Every row gives one point. Before rounding, the points of a table are all equally far from one centre. They may lie mostly on one side of it. Write the centre, to within rounding.

Points:
[[-54  -1 -24]
 [-42  -3 -54]
 [-48 -15 -40]
 [  8 -32  29]
 [-44   9  13]
 [ 36 -47 -18]
 [-22 -11 -70]]
Centre: [  4   2 -19]

Points (15 x 8):
[[ 15 -55  11  10  -2  22  60 -52]
 [-23 -34  14  10  -7  46  18 -50]
 [ 15 -58  -1  -6 -19  39  28 -56]
 [  9 -55 -35   4 -12   5  44 -66]
 [-21 -32 -43 -30 -19  21  -4 -42]
 [  1 -28  11   9 -17   8  77 -35]
 [ 32 -44 -68 -24  -3  41  23  12]
 [ 49 -13 -42 -36 -37   9  37 -25]
 [  0 -54 -36 -28 -30  -5  54 -24]
 [ 29 -22 -19  27   3   7  52 -74]
 [ -2 -28  -5  34 -45  27  38 -51]
 [ -6 -34 -56 -19  -3  56   8 -11]
 [ 25 -16 -33  14   0  -5  64 -64]
 [ 25 -13  18  31  14  44  32 -61]
 [ 31 -17 -16 -24 -17  35  49 -46]]
Centre: [ 22 -23 -10  17   5  -8   3   1]

Points:
[[ -1  -5  65 -80   8  -1  18  -9   5   3  48]
 [ 20  54  16 -25 -11 -29  20 -16   6 -36  29]
 [ 29  30  36 -85  18 -17  41  -5  20  -8  37]
 [ 15  54  20 -73  -8   3  -5 -10  -4   2  61]
 [  6  30  -7 -59 -36  -7  32 -26  -4 -18  26]
 [ 30  23  18 -88  -8  -1  41 -29  14  28  27]
 [ 24  40  26 -55 -16 -46   3 -14  31 -29  16]
 [ 20  44  35 -70 -27 -37  34 -18  33  -6  36]
 [ 17  41  14 -52   1 -55   0  -4   4  20  30]
 [ 27  20  28 -81 -29 -26  48 -13  35   3  40]
 [ 26  42   7 -61   9 -34   1 -33  41   9  28]
 [ 13  30  36 -81   4  -8  -1 -32   1 -10  39]
 [ 26  40  48 -71 -34 -35  12 -22  32  -4  26]
 [ 20  40 -13 -68 -32 -18  -5  -4  31  -8  51]
 [ 17  25  26 -89 -26 -30  28   0  56  14  33]
 [  5  39  54 -58 -25 -22  26  11  -5  -5  63]
 [ 40  72  32 -30  11 -16  33   0  -2  12  12]]
Centre: [ 14  16  27 -32 -11  10  12   9  27  10  21]
